Each row is a point. Each copy is the shape, with its points in the same order, stretched, turned, moved and blurred by noise. Some copies are also mirrored. Which?
In the rows, zero is written as 128.

Shape (9 x 3):
[[ 99 131 127]
 [159 159 138]
 [168 102  75]
 [104 123 147]
 [100 162 141]
 [144 151  56]
 [170  95 133]
 [123 114 130]
 [117 139 137]]
Copy 1, 9 rows:
[[129 155 112]
 [134 127 165]
 [102  79 122]
 [151 151 110]
 [132 168 137]
 [ 60 114 153]
 [161  90 127]
 [145 130 112]
 [137 150 131]]
Copy 1 is: mirrored
Copy 2, 9 rows:
[[103 121 153]
 [148 153 112]
 [ 88 186  85]
 [109  93 145]
 [132 123 162]
 [102 223 113]
 [112 124  88]
 [102 119 129]
 [118 123 141]]
Copy 2 is: only turned
Copy 3:
[[147 143 155]
 [109 182  94]
 [149  79  77]
 [135 152 165]
 [144 189 155]
 [172 129  80]
 [ 92 105  90]
 [125 129 143]
 [133 163 144]]
Copy 3 is: mirrored

Shape, 7 rows:
[[133 127 160  90]
 [ 68 166 127 147]
 [149 149 129 166]
 [120 102 155 105]
 [106 121 144 159]
 [ 95 149 123 106]
 [158 129 112 172]]
Copy 1:
[[ 86 155 137 164]
 [140  71 141 189]
 [166 111 118 115]
 [ 80 131 117 164]
 [135  95  99 160]
 [ 97  96 155 166]
 [158  95 110  87]]
Copy 1 is: mirrored
Copy 2, 7 rows:
[[153 164 100 111]
 [121 165 186 154]
 [159  97 165 118]
 [135 154  99 114]
 [124 127 154 120]
 [135 176 128 158]
 [158  71 147 116]]
Copy 2 is: only turned
Copy 3:
[[149 106 110  90]
 [ 88 158 177 104]
 [150 134 150 156]
 [125  97 105 113]
 [106 111 152 144]
 [113 155 133  96]
 [146 134 134 178]]
Copy 3 is: only turned
Copy 4:
[[160  87 126 151]
 [126 194  98 180]
 [ 88 150 166 147]
 [140  88 108 151]
 [ 89 140 121 175]
 [158 151  95 145]
 [ 67 143 163 126]]
Copy 4 is: mirrored

Shape (10 x 6):
[[106 121 150 110 103 131]
 [ 82 171 107 166 162 151]
 [132 135  89  86 138  94]
 [120 115 155 127 125 150]
 [145 109 107 166  96 137]
 [ 83 104 145 171 157 120]
 [104 108 103 111 169 143]
 [122 142 113 135 114  74]
 [137 148 166 157  99 144]
 [ 77 162 151  97 120  99]]
Copy 1:
[[143 116 163 138 100 125]
 [ 75 201 109 135 106 136]
 [ 92 114 189 104 154  84]
 [155 139 136 139 112 125]
 [115 102  97 117 104  99]
 [113 136 126 172 128 168]
 [116 152 152 102 156 141]
 [ 83  96 164 152 121  90]
 [144 139 109 159  77  90]
 [110 138 203 162 101 125]]
Copy 1 is: only turned
Copy 2:
[[139 109 174 109 127 149]
 [ 85 163 150 189 102 172]
 [159 137 102 101  94 117]
 [109 128 173 114 151 135]
 [137 121 152 178 131  76]
 [ 81 102 143 171 170 173]
 [ 78 125 121 110 119 132]
 [181 119 123 158 121 140]
 [145 152 191 151 151 129]
 [163 122 160 106 107 207]]
Copy 2 is: mirrored

Shape (13 x 8):
[[121 128 130 122  90 123 152 101]
 [150 119 165 136 104 138 160 107]
 [108 130 101 132 110  88 150 173]
 [148 144 147  94 126 121  60 122]
 [142 136 188 112 132 133 120  88]
 [151 134 159  87 129 166  94 136]
 [137 133 152 132 128 122  95 138]
 [ 83  74  99 122 147  94 114 166]
 [110 153 185 145 100 160 145 112]
 [123 161 146 123 126 143 120 100]
 [ 87  77  77 149 114 119 137 161]
 [152 134 114 122 163 121  99 130]
 [131 167 147 190  61 117 126 117]]
Copy 1, 13 rows:
[[105 126 103 125  97 136 125 103]
 [ 95 127  96 116 122 143  97 140]
 [157  96 165 155 113 150 180 131]
 [ 98 175 150 110 132  61 129 124]
 [ 62 151 127 101 145 116  89 134]
 [118 138 134  80 142  82  96 114]
 [116 156 150 128 130 110 125 147]
 [174  94 204 195 109 106 127 109]
 [ 97 153 110  68 128 178 109 126]
 [ 81 162 117  94 145 133 122 104]
 [192 103 152 186  87 134 128  99]
 [106 151 150 156 165  88 131 121]
 [104 196  83 117  89 177 165 157]]
Copy 1 is: mirrored
Copy 2:
[[131 141 136 130 116 101 156 120]
 [148 121 164 136 101 140 175 121]
 [155 104  91 130 115 104 110 181]
 [103  83 124 150 200 117 175 124]
 [130  98 178 161 145 121 171  99]
 [120  87 167 116 176 127 174 132]
 [127  90 134 154 155 143 153 148]
 [ 87  64  99 150 110 105  74 181]
 [151 150 196 142 136 128 159 138]
 [137 134 157 138 164 119 140 107]
 [ 89 112  98 122  90 130  84 183]
 [128  75 114 140 155 152 124 116]
 [155 179 128 157 141 161 186 152]]
Copy 2 is: mirrored
Copy 3:
[[141 115 156  97 156 103 165 145]
 [150 122 161 127 175  99 153 105]
 [119 144  83 111 153 121 127 166]
 [164 181 164 128  85 116 124 103]
 [136 143 188 119 140  89 141  85]
 [187 165 154 105 115 126 111  88]
 [141 167 140 133 119 126 130 105]
 [113  96  97 133  99 155  72 146]
 [130 150 174  95 185 121 170  99]
 [131 153 150  85 131 112 162  98]
 [138  80  98 128 116 167 122 166]
 [150 142 106 124  88 117 118 100]
 [130 174 155 135 173 120 233 141]]
Copy 3 is: only turned
Copy 4, 13 rows:
[[141 113  99 133 132 117 125 152]
 [186 101 124 145 140 111 132 152]
 [107 120 102  90  85  98 167 127]
 [140 146 129 102 130 147  44 105]
 [175 123 149 158 140 120  69 147]
 [171 153 156 100 141 169  90 126]
 [145 134 131 120 114 149  93 108]
 [ 80  87 142 106  69 149 153 101]
 [174 142 113 156 120 144 124 177]
 [150 154 126 151 142 131  96 138]
 [ 93  86 116 110  93 145 193 104]
 [136 141 148 114 137 133 109  78]
 [178 127  41 156 112 119 122 132]]
Copy 4 is: mirrored

Shape (15 x 9):
[[126 132  49 120 149 123 142 142 119]
 [135 143 126 145 128 147 106 122 100]
 [122 164 148  43 186 190 115 129 109]
 [114 140 136 151 112 117 120 140  97]
 [117 128 158 105 133 118 137 144  98]
 [127 114 139 146 107 117 101 121 112]
 [115 103 142 103 112 125 112 128 116]
 [107 127 132 140 123 122 108 134 165]
 [110 103 148 139 106 169 122 112 108]
 [101 109 124 135 139 112 106 103 150]
 [158 112 108 145 131 122 101  81 132]
 [176 112 137  73 111 130 103 123 178]
 [104 101  87 147 111 154 115 132 186]
 [144 171 144 138 108 116 136  76 103]
 [158 120 156 114 213 173 127  86 205]]
Copy 1 (15 x 9):
[[117  98 104 177 164 119  75 165 140]
 [ 80 140 141 167 116 129 143 113 171]
 [171 113  96 182  58  82 123 133 177]
 [ 96 163 160 148 127 154 129  95 152]
 [150 165 148 137 112 144 133 118 152]
 [ 99 134 178 144 135 153 146 113 160]
 [145 120 163 138 134 154 130 124 165]
 [118  98 144 120 130 129 116 104 111]
 [103 128 117 134 134 159 152  94 170]
 [135  91 154 154 147 142 133 125 107]
 [ 86  93 163 170 141 135 155 168 145]
 [136  68 170 102 102 116 120 182 157]
 [100  50  99 111 171 125  91 109 121]
 [ 98 154 156 170  77 185 156 151 134]
 [121  64  70 123  99  46 171 160  74]]
Copy 1 is: only turned
Copy 2, 15 rows:
[[126 165 154 158 111 136  92  70 149]
 [138 111 109 102 108 140 131 104 138]
 [111  81 130 193  76 241  59 169 122]
 [131 156 111  85 109 119 130 103 134]
 [136 147 131 115  84 152 118 139 112]
 [140 128 144  98 117 119 150 112 127]
 [129 120 156 124 109 127 131 141 117]
 [103 153 153 140 143 124 152 120 142]
 [131  95 107 114 110 115 130 151 135]
 [132 153 183 142 132 130 143 120 166]
 [167  99 161 135 130 126 158  94 151]
 [126  85 175 202 145 128 159 136  88]
 [ 87 139 161 163 163  89 150 119 157]
 [200 146 114  95 147 138 141  94 130]
 [144  87 152 241  98 189 148 147 177]]
Copy 2 is: mirrored

Shape (12 x 9):
[[ 94  57 111 154 138 125 138  85 132]
 [141 158 151 168 148 147  99 170 133]
 [194 131 110  74 149  75  97 141 114]
 [129 132 133 121 115 105 140  61 116]
 [104  89 130 144 126 101 140 164 121]
 [106  86 146  89 146 152  79 111 101]
 [137 143  80 100 176 128 151 141 107]
 [160 121 114  99 147 107 121 144 138]
 [158 142 159 132 110 157 108  69 101]
 [162 106 177  72 123 126 113  98 126]
 [126 132 152 149 181 136 109 141 108]
 [122 158  97 127 147 101 124 116 172]]
Copy 1 (12 x 9):
[[101 134 130  76  89 151 112 148 135]
 [126 109 162 153 174 126  96 144  95]
 [130  96 140 131 150  54 154 178 148]
 [137 134 114 133  81 111 105 130 165]
 [106 126 151 118 149 150 139 143 143]
 [161 157 170  96  99 107 138 176 123]
 [150 106 102 127 158 100 137 102 113]
 [133  93 137 119 142  96 135 154 125]
 [158 158 131 142  91 104  80 170 139]
 [172 128 153 117 100 102 118 189 169]
 [140 131 155 121 163 111  95 126 119]
 [110  71 132 142 112 107 125 111 109]]
Copy 1 is: mirrored
Copy 2:
[[101 150 125 121 154  84 177 116 175]
 [129 107  99 152 125 133 110 131  71]
 [165  90 124  32 117 111  95 160 121]
 [138 169 141 117 134 122 124 104 147]
 [ 95 106 112 117 136 124 131 130 153]
 [116  60 171 121 125  58 155 102 125]
 [141 104 116  45 151 146 147 112  87]
 [156  93 123  81 122 127 132 144 127]
 [125 148 174 153 102 107 118 110  98]
 [141  87 197 139 110 106 116 144 133]
 [126  99 111 118 158  93 117 120  82]
 [171 130  78  91 137 159 135 111 123]]
Copy 2 is: only turned
Copy 3:
[[146 116 152 176 132 172 170  98 125]
 [129 137  77 120  66 156  99  96 108]
 [162 196 105 145 177 146  82 147 102]
 [129 165 155 144 110 115 149 139 162]
 [ 93 136 126 183 115 173 134 130 103]
 [166 114 151 189 151 106 110 113  85]
 [183 115 108 168 120 176 112 174 135]
 [139 162 123 144 152 166  94 129 109]
 [151 150 140  97  86  90 115 131 130]
 [128 155 186 141 155 100  82 114 110]
 [163 118 117 169  78 155  89  96 111]
 [133 164  82 137 140 178 127  99 170]]
Copy 3 is: mirrored
Copy 4, 12 rows:
[[157 103 124 210 127 164 104 136 157]
 [128 147 125  89 128 122 146  47  89]
 [100 151 128 127  62  90  92 156  48]
 [149  98  67 169 139 124 122 153 161]
 [142  88 152 129 112 147 120 116  86]
 [ 80 121 168 180  86 100 114 117 148]
 [121 176 113 135  93 160 189 168  84]
 [129 152 139 123  92 114 111 148  83]
 [111 115  59 137 124 123 115 110 181]
 [ 91 115 141 141 119  80  68 157 144]
 [ 90 142 130 152 135 132 149  74  97]
 [195 161 114 145 134 100 153 130 109]]
Copy 4 is: only turned
